Each row of a before or after table is a point. One or more steps were done to the points. Then noise was added and the rows were shuffled. The steps act on columns, c1 being the first. Name the steps. A step turns or swaps two columns, mirrors them in a line or flattens them onto one, adds a multiple of one to another, or multiplies or shifts one. Angles are multiples of 10 degrees, from the lower column toward the higher: turns from -170 to 170, lines from 10 to 170 but not 90. Use the fewest steps. Two steps may share a column if one is a turn and the other turns, adds or multiplies; they go together, in the order done. Otherwise the lowest column goes first.

Before (12 x 2)
[[ -3   3]
 [-51  19]
 [-18  65]
 [-30 -37]
 [  7  -9]
 [-40  10]
 [ 22  24]
 [  9  57]
 [ 20 -28]
 [-15   0]
 [-22   9]
 [  8 -36]]
After (12 x 2)
[[-10  -1]
 [ 48 -41]
 [-39   9]
 [-31  -7]
 [-18  42]
 [  7 -32]
 [ 24   6]
 [ 62 -19]
 [  0  10]
 [ 45  36]
 [ 28  26]
 [  7   4]]
Steps: turn c1 and c2 by -120 degrees

Before (10 x 6)
[[ 15   1 -12  11  17   8]
 [ -2  -9  51 -15   5   6]
 [ -4  39  29  -7   8  30]
 [ -2 -10 -17 -19  -1  35]
 [ 16 -12 -27  24  -5  31]
 [ 21  -7 -16   3  -5  19]
 [-16  21   9  22   1  24]
 [ 16   2   4 -24  11  15]
 [  1  14 -13  -8 -27  13]
 [ 25   9  57  39  10  16]]
After (10 x 6)
[[ 44   1 -12 -40  -5  22]
 [ -5  -8  50  21 -16  20]
 [ 75  10  59 -77  14  40]
 [ 47   1   5  23 -25  38]
 [ 47 -12 -25 -26  19  78]
 [-12  42  32  -3 -12  78]
 [-51  24  11 -33  14  57]
 [ -3 -10 -14  36 -14  87]
 [  2  20 -14  48  12  31]
 [ 65 -10 -16  -2   6  44]]
Steps: multiply c1 by 3; turn c4 and c5 by 140 degrees; multiply c4 by 2; multiply c6 by 2.5

Before (14 x 11)
[[  1  35 -23 -18 -51   2  24  -3 -36 -43  11]
 [ -9  50  -3 -31 -13 -41   6  54 -30 -26  23]
 [ 18 -12 -20  -1  -9  -5 -59 -20 -32 -17  -7]
 [-39   6 -18  -5 -54  -6  -4  42 -65  -1  18]
 [ 62 -13 -14  34  -1  26 -39  33  19  17  15]
 [  6 -14 -29  -4  -3 -26  23  -7 -52   7   8]
 [  1  28 -44   5  25   6 -11 -19   1  18 -23]
 [ 65 -43  49  32  18  38 -39  39 -16  -8 -13]
 [-26  19 -17 -13 -22 -35  10 -48 -17  12  50]
 [ 29 -41   9  39   9   5 -31  23  50  -9 -36]
 [ 13  -1  23  14  27  50 -21  25  30   5 -12]
 [-14   1 -61 -46 -19 -17  22 -16 -24 -15  33]
 [ 24  15 -33  -5 -38 -24  -1 -49 -22  29 -29]
 [ -4  18 -51  34 -10 -26  11 -41 -37 -19  21]]
After (14 x 11)
[[-12  62 -50   3  24   6  13  13   6  23  22]
 [-20 -13 -14 -29  40  -5 -45   9  13 -20   1]
 [ 16  22  40 -44 -15 -41  -5  81 -12 -32 -18]
 [ 24 -39 -46 -42 -30 -19  -4  12 -27 -20 -28]
 [ 40 -38  19 -21 -19 -35 -12 -19  -2  13 -37]
 [-37  -6   5  63  28   5 -12  51  10 -10  24]
 [  2  19 -26 -39 -52   4 -21  28   7 -54 -13]
 [-51 -67 -41  32  28  27 -28  62  22  25 -36]
 [-64 -56   8   3  41  38 -14  69  35 -12 -11]
 [-17  11 -27  32  33  51  10  55  -3   6   8]
 [-33  46  -8 -20 -23 -25 -32 -19   5  36  18]
 [ 14  -9 -22 -16 -15 -27   0 -12  48 -27 -18]
 [ 42   2 -12 -59 -33  -5 -42  74  29   1   0]
 [ -4 -28  -2 -46 -21 -27  12  22  22   7  -8]]
Steps: turn c1 and c11 by -160 degrees; add 1.5 times c11 to c2; add -1 times c6 to c3; mirror c4 and c9 in the line at 30 degrees; turn c5 and c7 by 50 degrees; shift c8 by 30; multiply c10 by 1.3

Before (9 x 20)
[[-18   2  -5 -11  19  -7  12  25   1   2  61  14  37  -8  24  20  11 -21
  -23   3]
 [ 13 -25   8  15  22  21 -32  31  19   0 -39  16 -35 -21  15 -26   5  18
  -32   7]
 [-15  37 -22 -27  17   7 -18  21   9  13  19  14 -20   8  -7 -43  25  17
    3 -25]
 [ -3 -17 -16 -12  16  36 -26   8  25  24  47 -16 -47 -23 -35  18 -47  13
   -2 -11]
 [ 24 -30  24 -32  62 -50 -30 -57   7 -10  10 -22   8 -10 -12   9  -4   1
   -3  38]
 [-22 -14  -5 -13  32 -27  68  -8 -40  10  52   7  21  -9 -17  10  11  24
   -6 -18]
 [ 21 -36  10 -41  -6   4 -30  43   9  41 -32 -20 -29  16  65  42 -35 -10
   66 -17]
 [ 21 -21   9 -50 -29  13 -35 -46  10  -3  -9  -9 -49 -36   1  -5  -1  35
  -38 -20]
 [-14  63 -25 -26  48  11  -4  65  -4 -24  24 -24 -10  24 -28  50  22 -52
   -7  -6]]
After (9 x 20)
[[  16  -18   -6   -9    5    1   10  -26  -11   -7   61    0   31   -8
    25   19   13  -60  -24    2]
 [  25  -37  -25  -26   69   19   53  -39    3   19   24    0   -7   26
   -28   50    6 -110   -7   -6]
 [ -44  -18  -17  -12  -15  -34   23   13   18   26   47    1  -48  -24
   -36   18   19   36   -1  -11]
 [ -42    0   10  -42  -36  -41   53   -5   10  -11  -33    1  -29   16
    66   41   -6  -17   65  -16]
 [  29  -10  -21  -27   40  -15   28    0    7    1   19    2  -19    8
    -8  -43    6   16    3  -25]
 [  18  -34   -5  -12   -9   -1  -51  -47  -12  -29   52    0   30   -9
   -17   11   16  -48   -6  -18]
 [ -12  -67   25  -32  -19   26  -24   60   -1  -43   11    0    4  -10
   -12    9  -22   90   -3   39]
 [  -8   24    9  -49  -25   -2  -13   57   17   13   -8    0  -46  -36
     1   -5  -20  120  -39  -20]
 [   0  -26    8   15  -22   -8   43    5   13   20  -39    0  -36  -20
    14  -25  -14   25  -32    7]]
Steps: turn c1 and c17 by -110 degrees; turn c2 and c5 by 80 degrees; turn c6 and c10 by 110 degrees; turn c7 and c8 by -130 degrees; add 1.5 times c8 to c18; flatten c9 and c13 onto the line at 110 degrees; multiply c12 by 0

Before (10 x 48)
[[-42 -20 -23 -28  11   3  73  24   1 -30  -3 -29  25   5  14  31   1  47
    8  26  61  -9   4  13   0  27  20 -13 -12  -2 -45   5  14  58 -40  28
  -34  20 -43 -10   1  67  19 -29  -8  13 -14 -14]
 [-32  -3 -14  23 -18  20  29  21  28 -23 -58  22  24   7 -44 -33  23 -39
   10 -22  75  -7 -19 -34  16  -4  -4 -10  -3  21  20 -10  36  27  -2 -17
  -44  -3  46  18  43 -16  -4 -10  40 -53  -3  37]
 [-43 -44 -13  -9 -59  36  62  35  13 -43 -31  34  18   9 -61   1 -10 -19
  -59   3  38   0  -7 -48  59  -5 -19  17 -26 -49  16 -22   2  55 -10  -7
   16  34 -37   6  16 -15 -12 -14   4  -1  16   5]
 [ 18 -20   8 -27 -21  28  27  58 -56 -22  -9 -24  15 -12  51 -37 -18   8
  -10 -18  12 -31 -24  -8  48  43   1  32  21   1 -33 -22  40  10 -40  -2
    0  28 -38  12  13  27  27 -27  -5 -11 -26  28]
 [-30   1  -7   9  36  37   4 -23 -48 -48 -29   2   8  24 -19  18 -13 -22
  -12  23  18 -13  28  15 -17  11  -2  40 -81  -8  -5  25  51  -2  -9  26
   19 -62 -14   3  41 -13  13 -17 -42  22  44  66]
 [ -2  25 -21  38 -27  -3  33  46  15 -32   3 -18  13  -4 -38  39   4  -1
   -6   1   5   1 -26   3  18  -5 -12 -12  19  -2  32 -52  14  20 -34  13
  -42   5   7  23  -3  17 -52  -3  29 -32 -41  66]
 [ 36 -50  19  33  -7  40 -17  38 -11  -6 -26 -18  41 -11  16 -26  36 -70
  -11  41  39 -25  51  51  13   2  16   6 -55 -32  -2  35  37  12  34  39
   -1  32 -15  -9  39   8  -9  -2 -10 -16  11 -11]
 [-23 -57  41  58  28   6   9  26 -27  -3 -23  23  12 -12  -5  30  24   4
   21  50 -14 -29  30  26  24  19 -11  -2 -47 -67  31  -9  14   5 -47  26
   -3 -14 -17   2 -14  36  12  -1 -16 -11  30 -19]
 [  0  -5 -29  30  18  25   2  37  24   1   7 -14  18 -50   6  10   2  -6
   -8  10 -38   0   9   7  62   5  10  53 -53  17 -23 -30  -4  12 -30  50
   23 -33  10 -29 -18  27 -26 -25  55 -25   7  11]
 [-12   1  22 -13 -28   9 -34  -2  40 -48  16  10  32 -28 -37 -94  39  -4
    3   6 -23 -14   0  -4  36  24  -2 -23 -15 -46  19   9  44  33 -43  16
   -8  22  -3 -35  25  57  30 -37   9 -38  34  57]]
After (10 x 48)
[[ -7  -7  24  -9 -31   6 -33  -4  46 -51  18  11  29 -30 -39 -95  43  -6
   -4   6 -15 -16   7 -10  38  18  -4 -20 -17 -45  18   8  37  39 -41  18
  -10  20  -2 -35  57  54  34 -17   0 -41  32  56]
 [-23  48  36  58  27   4   4  27 -26  -5 -34  18   7  -8  -5  27  28   9
   26  47  -7 -30  26  -9  18  21 -14  -4 -43 -66  45 -12  14  10 -47  26
   -1  -7 -14   5 -29  37   8   0 -32 -11  37 -14]
 [ 17  16  13 -22 -26  30  25  63 -53 -24  -8 -27  18 -10  52 -32 -16   6
   -5 -15  13 -34 -25  11  46  44   0  30  17  -3 -43 -16  40   8 -41  -1
   -3  26 -33  17  21  26  29 -15 -17 -12 -26  27]
 [ -5 -31 -20  38 -29  -1  33  44  15 -34   1 -16  14  -6 -38  42   4  -2
   -7   3   3   6 -24 -13  16  -4 -14  -6  16  -1  29 -53  14  18 -32  12
  -41   5   5  20  -6  17 -64   4   1 -30 -33  63]
 [  0 -35 -28  28  18  27   2  33  20  -1   7 -16  22 -47   5   8  -2  -4
   -8   7 -33  -4  13  24  66   7  17  54 -56  19  -6 -25  -1  10 -27  51
   24 -33   9 -29 -34  25 -26  -6 -41 -28  11   2]
 [-34 -23 -13  28 -17  21  26  20  27 -25 -54  24  25   6 -42 -31  21 -35
   10 -22  48 -10 -22 -28  15  -5   0  -8  -5  23   0 -10  30  30  -3 -18
  -45  -2  51  17  83 -19  -8  -6 -29 -52 -10  35]
 [ 34  40  19  32  -4  42 -19  44 -10  -8 -20 -23  41 -11  19 -17  37 -71
  -11  40  28 -26  47  29  10   6  12   2 -58 -29  31  32  40  19  32  38
   -1  29 -18  -8  80   5 -12  -2 -32 -12  11  -9]
 [-34  29  -7   5  37  33  12 -19 -43 -50 -28   0  12  27 -19  16  -7 -23
  -10  22  16 -10  24  16 -16   8   2  38 -81   0  15  24  48   0  -5  24
   20 -61 -12   1  84 -15   6  -6  31  21  50  63]
 [-43  23 -26 -23  16   5  68  24  -1 -31  -4 -29  24   5  14  34   6  50
   10  30  46 -14   2  38   6  24  26 -14 -14  -1 -21  10  12  54 -40  38
  -41  21 -38 -10   2  69  22 -13 -13  19 -15 -12]
 [-44  21 -15  -9 -60  42  61  33  19 -37 -35  26  17   6 -59   3 -14 -23
  -59   6  23   2  -8 -32  58  -4 -12  15 -29 -49 -11 -20   1  48 -12  -4
   22  33 -37   8  33 -20 -11  -5 -36   0  16  10]]
Steps: turn c2 and c45 by 130 degrees; add -0.3 times c15 to c24; turn c24 and c31 by 50 degrees; multiply c21 by 0.7; multiply c41 by 2; multiply c44 by 0.4

Before (11 x 64)
[[-16  -9  50  28  -1   0 -27   2  -9  36  15 -11  17 -22  -6 -12  -6  40
   -5  -5  15 -16  -6 -17   7  -7   9 -25 -16 -14   4  22   9  -3   7  15
    1  37 -22   9 -13   5 -27  12  -6 -19 -25  33  -1   1   8  24   4   5
   -9  23  32 -21   6  23  12  11  25 -21]
 [-10  12  51  23 -54  23  10 -10 -33  10  29   5  28  -7  27   5 -24  25
   18  31  36  37   1   6   1  -4  -5  28  -1 -14 -15 -40  11  38  30  -6
   10 -26   8   3  20 -17   2 -12 -26  12 -19 -10 -10  -5  10  -6  17 -26
  -12  -9  11   5 -40 -25  33  -7  20  37]
 [ -4 -28   8  12  13   7   6 -12 -13   2  28 -43 -17 -12   7  -1  12 -11
   -9 -37  21  33  -3 -17  -2 -11 -21  -7 -21 -22  -4 -61  16  34  38  28
    1 -17  19 -11  34  -2 -33  14  13 -26 -29  23  19  -8 -12  33   5  17
   -1 -38   3  -3 -24  24  -7 -30  26 -16]
 [  6 -24  34   5  -1 -13 -37  -9 -19  21  -9 -37  41 -39  -3  25  -7  -9
  -15 -23  17   7   0  13 -18   1  24  20  -9   4 -37   4  43  -6  11  33
   36 -14   9  16  -9 -29 -16  -3   0  12  39  -3  -6 -12 -21  -8 -29  25
  -24  26  49 -31 -20   6  18  10 -17   2]
 [ 14   8  -3 -26 -26  37 -29  22 -37   8  31  13 -22  -4   9 -28 -37  -2
    1 -13 -10 -23   1  16  19  -3  -4   4 -10 -15   6 -10   5  -5  15 -26
   15  -8 -18 -18  40   0  -5  23  -7  22 -21  -2  22 -12 -18 -34  12  21
   -6  19 -38  19  -8 -13  35  22  10   3]
 [ 12 -14 -23 -18 -11  -2 -11  -2 -10   0 -14  17 -36 -12  -8  22 -35   2
   32 -18  -6 -33  25 -39  13  19 -19   3 -22  23 -13 -37   8   4 -11  37
    0  -2 -26  38   3   2 -11 -11  -1   3  15 -12  -7 -17  10   8   9 -33
  -10  -4  -1   4  -6   5 -35  19   9  18]
 [  0 -12  -1 -15   1   1  -2  -4 -18   0  -2  -1 -14  16  38 -39 -18  -3
  -24 -20   3  -8   0  12  -3 -14 -20  -9  -3 -37  -9  -1   2  10 -13  -6
   15 -25 -19  -3   6  31  13 -20  -1 -14 -25   9   0  23  13  26  32 -18
    6  45 -14   0 -14  14 -24  -1 -13  18]
 [-39   8  66  21  20   1  18  44 -38  15  20 -30  -8   4  23  19  -6 -16
  -18   0  25 -15 -31   4 -38 -19  -4  16 -24 -21  -9  18  10  46   3 -15
    3 -23   0  19 -20  -5  -6   1  26 -10   1 -12 -31  16  -3  -8  14  -8
   -1  -3   0  -9 -25  23  17  33  15  19]
 [ -9  -7   2  32  -5   3 -22   4   0   6  12 -15 -40  12  -1  -5   0 -21
  -15   0   1 -22  17 -11  -7 -14 -18   2 -12  44  10 -23  21 -23   3  10
    8  -1  14 -27  31  -2  31  -3  -1 -18 -15  23  43  13  23 -19   0  28
   -8  31 -10  34 -18 -14  10  -7  18  38]
 [ 30  20  -7  16  -5  51  -9  13 -11  23   5 -33  16 -11  18  -3 -33   9
   -4  16 -19   7 -22   2  25  -7   8 -17 -23 -15  -7  35  -8  11 -26  45
    7 -21  27  16  24 -57  28 -20   1  25  10  -4 -19 -28   5   9   7  28
  -48  13  -9  14 -38 -17  -7  16 -12 -42]
 [-46 -32  -3 -12   4 -10  -4 -12 -48  -6  19 -22 -16 -46  -4 -16 -21 -17
  -25 -13  20  24  -7 -10  35 -23 -19 -28 -18 -10  34 -12   2  30 -11  24
   22 -19  -2   3 -39  20 -11 -29  15 -22 -38 -18  -1 -10   4   5  10  21
   40   7  -9  -6 -17 -29 -28   2  41 -19]]
After (11 x 64)
[[ 30  19  -8  17  -5  51 -11  14 -13 -16   5 -33  13  -8  19  -3 -34  16
   -3  16 -20   7 -20   0  25  -8   9 -16 -23 -15  -7  38  -5 -10 -26  46
    8 -20  35  14  24 -57  30  29   2  25  11  -3 -19 -29   5   9 -13  28
  -47  13  -9  14 -38 -17  -8  13 -13 -41]
 [-15 -10  52  29  -1   0 -26   0  -9 -62  15  -9  16 -21  -5 -12  -6 119
   -4  -4  15 -17  -5 -18   8  -7  10 -24 -17 -14   3  15  10 -15   7  14
    1  38  21   8 -12   6 -28   7  -6 -19 -24  32  -1   2   7  25  -9   3
   -8  22  33 -21   6  22  13  13  26 -21]
 [-11  12  50  24 -54  23   8 -10 -33  -6  30   6  21  -7  27   4 -24  69
   18  33  35  38   0   6   2  -4  -6  28  -2 -12 -14   1  10  61  29  -6
   10 -25  34   2  18 -19   2  17 -25  14 -18 -11 -10  -4  10  -5 -25 -26
  -12  -9  11   6 -41 -26  32  -8  19  36]
 [ -4 -28   9  11  13   7   5 -10 -12 -14  28 -43 -18 -11   7  -2  11 -37
   -8 -36  20  33  -1 -17  -2 -12 -20  -6 -23 -23  -3 -24  14  65  38  28
    2 -18   7 -11  37  -4 -32 -12  13 -25 -29  24  20  -8 -10  33   1  16
   -1 -37   2  -5 -23  25  -8 -31  24 -17]
 [ 12 -15 -23 -20 -10  -2 -12  -3 -10   9 -15  18 -38 -12  -8  22 -35  13
   35 -17  -4 -32  24 -39  14  18 -19   2 -22  24 -14 -24   9  27 -10  35
    0  -4 -22  39   2   2 -11  10  -1   3  16 -11  -6 -18  11   7   3 -34
  -11  -3   0   3  -5   5 -34  20  10  18]
 [-40   8  65  21  20   0  18  46 -37 -22  21 -29 -13   3  24  18  -7 -44
  -17   0  25 -15 -32   4 -38 -19  -4  15 -25 -21  -9  47   9  25   3 -16
    1 -23 -16  19 -20  -3  -6   6  27 -11  -1 -13 -32  16  -2  -7 -10  -8
   -1  -4  -1 -10 -26  23  16  33  17  20]
 [-48 -31  -3 -10   2  -9  -4 -11 -48  32  18 -21 -19 -45  -5 -16 -21 -46
  -25 -13  22  24  -6  -9  36 -24 -19 -28 -20 -10  33  24   1  48 -11  24
   22 -20 -20   3 -39  20 -11  22  14 -23 -38 -17   0  -9   5   3  -2  22
   40   7 -10  -6 -15 -29 -27   4  42 -20]
 [ -1 -12  -3 -16   1   1  -3  -5 -17  16  -2   0 -23  16  37 -39 -18  -3
  -24 -20   4  -8  -2  11  -3 -13 -21  -9  -4 -37 -10  16   3  19 -14  -5
   14 -25 -20  -2   6  30  12  16  -3 -15 -25  12   0  22  13  27 -26 -18
    6  45 -13  -1 -15  14 -23   1 -14  17]
 [ 13   9  -4 -26 -25  36 -28  22 -37 -30  33  12 -25  -2   9 -27 -36   1
    3 -12 -10 -24   2  16  17  -3  -5   6  -8 -16   6  -2   6  15  14 -26
   16  -9 -19 -17  38   0  -5 -15  -7  23 -21  -2  23 -14 -17 -34  -3  19
   -3  18 -38  20  -9 -13  36  21  10   4]
 [  6 -25  33   5  -1 -13 -39 -10 -18 -27 -10 -38  48 -38  -3  24  -7 -28
  -14 -21  16   7   0  14 -18   3  24  20  -8   7 -38  24  43  20  12  33
   36 -15  -1  15  -9 -26 -18  12  -1  14  40  -3  -4 -12 -19  -8  14  25
  -23  27  49 -33 -20   6  19  11 -18   1]
 [-10  -7   2  33  -5   2 -23   3   0  -4  11 -15 -37  10  -1  -7  -2 -63
  -15   1   1 -22  17 -11  -7 -14 -19   2 -12  43  10 -28  21   3   3  10
    6  -1  -7 -28  32  -4  31   5  -3 -17 -15  23  42  12  24 -20  12  27
   -7  31  -8  34 -17 -16   9  -8  19  38]]
Steps: turn c10 and c44 by 150 degrees; multiply c10 by 1.6; mirror c13 and c53 in the line at 170 degrees; multiply c18 by 3; turn c18 and c39 by 20 degrees; add 1 times c37 to c34; turn c32 and c34 by -40 degrees

Before (9 x 64)
[[  40  -20   44   26   61   -1   28  -42   10  -33   -5   -2    0   12
   -44   61   36  -37    3  -17  -79  -62  -20   -9   37   23  -56   23
   -22   17   16    6   27  -15  -15  -55   27   17   46    3    9   41
    19    7  -34  -28  -28  -31   13  -48   -1    4   59 -121   42  -30
    20   65   43    4  -15  -17   -8   26]
 [  12  -14   10  -27   47   26  -16  -16   -1   13  -13    9  -30  -31
   -38   48   13  -13  -23  -32  -60  -14   -1  -20   22   67  -53   19
   -10   25   26   39   50   -9   94    4   36  -36   90    5  -25  -19
    13    8  -15  -28  -49    1  -28  -18   -6    0   96  -39   -3  -32
   -54  -45  -78   54  -19    7    5    6]
 [  15   34    2  -10    4    6   -6  -21  -17    9   20  -12  -60    4
    10  -57    9   18   48    5   51   -2   -8  -24    9    3    2    8
     2   27  -23    5  -17  -29    8  -32  -13    0  -53   -9  -48  -35
    -7   -2  -27   15   42  -24    7   13  -11   23    1   -7   21   -5
    26    9   22    0   24   12   29   -2]
 [  56  -10   43   37   30  -17   24  -35   22  -45    6  -20    2  -10
   -59   61   23  -73  -14  -42  -82  -71   -8   16    5   -3  -39   32
   -27  -15   -9   -7    8  -29   19  -48    6    9   24   30   62   14
    46  -21  -12   20  -25  -56    9  -53   -3   21   50  -58   36  -54
    19   32   13    9  -52  -49   -7   35]
 [ -25   30   36   -9   21   18  -17  -29  -16  -30   25   -5  -26   28
   -16   -8   46  -11   24   -9    6   11   22    5    5  -10   10   -5
    21   52    7  -46  -13   -1   20  -34  -23   -7  -47   11  -17  -27
    15   -4  -11    2   18    6  -28    8   26   21   18   32   18  -10
    18  -21  -24    6   11  -10   -2   45]
 [  20   12   49  -18   34   37   21   25  -10    0   31   -2  -43    4
    16  -13    8    1    1   24   41   66   38  -27   -7   38   16    5
    40   22    4  -15    6    2  -20   12  -30   30  -18  -20  -43  -56
     5  -36  -22   -2   41  -16  -10   -3   19   23   -5   11   19   11
   -10   10  -38    4   25   13  -18    5]
 [   3   41  -12  -10    3    5   10    5    5  -11    4    0  -29   -1
   -12   15   13   -9   21   21   16   44    9    6  -56    6   12  -20
    40   52  -16   26  -15  -34  -14  -12  -29  -36  -45   10   -4  -45
   -21  -22  -26  -14   -4   -9   -2   17   18    6    5   21   26   15
    25   17  -20   19   28   27  -18   -6]
 [   1   60  -11  -14    6   29   -6    3    4   39   20    9  -39   27
   -25   35   33  -27   23   30   10   31   29    3  -19    4   18   -5
    33    7   22  -17   16  -18  -15   -6  -35  -10  -41   17    3  -32
    16   -1  -22   12   53  -18   -8   60   -9   10  -16   10  -29  -10
   -16   -3   -2   24    4    0    7   -8]
 [   5   36   12  -17    4   18    9   -4   -7   -9   -1   21   -7   23
   -11   -6    2  -14    2    1   33   25  -10  -22  -12   23    4  -18
    36   19   21    5  -49  -20  -27  -28   11  -13  -21    2  -15  -29
     9  -17   -3   -8   36  -14   10    6    4   32   10   25   30  -24
   -12   20  -36   20   38   23    7   33]]
After (9 x 64)
[[   2   40   -9  -13    5  -53    9    5   31  -14    5    4   20   -3
   -12    9   16  -12   27   19    8   39    6    7  -14    6   -9  -23
    44   52  -12   29  -18  -16  -28  -17  -28  -34  -46    9   -6  -43
   -21  -22  -15  -17   -4  -10   11  -23   18  -16    6   21   24    9
    23   17  -18   27   28   28  -20   -1]
 [  26   16   54  -23   32    2   22   24  -13    0   29   -6   27    2
    17  -15    5    2   -1   26   28   40   38  -27  -39   37   -3    8
    45   20    7  -15    7   -4  -38   17  -33   27  -19  -16  -49  -61
    -2  -39  -18   -1   42  -13   20  -53   18  -37   -7   12   17   16
   -10   12  -41    5   24   13  -15    6]
 [ -30   30   33  -11   24    5  -17  -34   -7  -32   28   -5   -9   25
   -17   -5   44  -11   25  -10   19   12   20    5  -15  -11   13   -7
    21   51   11  -46  -16  -10  -29  -29  -22   -6  -51   12  -20  -28
    14   -7   -6   -1   15    5   25    0   27   -4   14   32   16  -15
    19  -24  -27    8   14   -8    0   48]
 [  16  -12    7  -31   45   25  -17  -16    4   12  -15   12  -80  -35
   -39   50   12  -16  -20  -31   -5  -19   -1  -23  -25   66   62   20
    -9   28   26   36   46   -8  -48    8   37  -33   88    4  -28  -15
    19    2  -12  -28  -42    0  -19   -1   -6   62   97  -40   -7  -31
   -48  -42  -76   55  -19    8    3    6]
 [   1   40    9  -22    3  -10    9   -4   10   -5    3   20   26   25
    -9   -7    0  -13    2    6   33   22   -8  -22  -19   24  -14  -25
    38   23   20    7  -50  -17   -3  -26   11  -10  -20    1  -16  -30
     7  -17   -4   -5   38  -12   -4  -18   -1  -37    8   23   31  -25
   -10   24  -39   15   40   21    4   29]
 [  -1   63  -14  -12    4  -13   -3   -1   17   36   21   12   22   25
   -26   33   34  -29   26   35    9   64   31    2  -30    4   -7   -4
    34    5   24  -21   20   -6  -37  -10  -36   -6  -39   23    1  -32
    18   -3  -19   16   56  -15   18   15  -10  -10  -17   13  -26  -12
   -11   -3   -5   23    4    0    9   -9]
 [  61  -11   43   39   31    0   24  -38   31  -47    7  -19  -23  -15
   -56   59   19  -72  -10  -46   20  -86   -7   15   15    1   19   35
   -31  -13   -6  -10   10   -3   -4  -51    8    6   23   33   61   17
    40  -21   -6   19  -24  -54  -34   20   -8   83   48  -55   28  -56
    19   30   17    9  -56  -46   -5   39]
 [  16   34    3  -13    3   10   -3  -25   11   11   17   -9    7    4
     8  -54    6   21   50   10   26    5   -9  -27   -5    3   -6   14
    -2   23  -26    7  -15  -32  -61  -29  -10    1  -54  -14  -44  -27
    -7   -7  -19   14   42  -22    3   12   -7  -51    0   -7   26   -6
    27    9   23    4   26   13   26   -2]
 [  41  -23   46   25   63   38   25  -43   21  -35   -6   -9   13   15
   -42   60   35  -34   -1  -10    9  -80  -21  -15    6   26   28   18
   -22   15   17    8   27   -2    3  -55   27   16   44   -2    4   42
    17   10  -25  -27  -26  -33  -55   16   -3   75   62 -122   40  -28
    24   61   42    4   -8  -13   -3   26]]
Steps: turn c6 and c25 by -80 degrees; turn c9 and c34 by 50 degrees; turn c13 and c35 by 100 degrees; turn c21 and c52 by -90 degrees; turn c22 and c50 by -50 degrees; turn c27 and c49 by 130 degrees; multiply c45 by 0.7
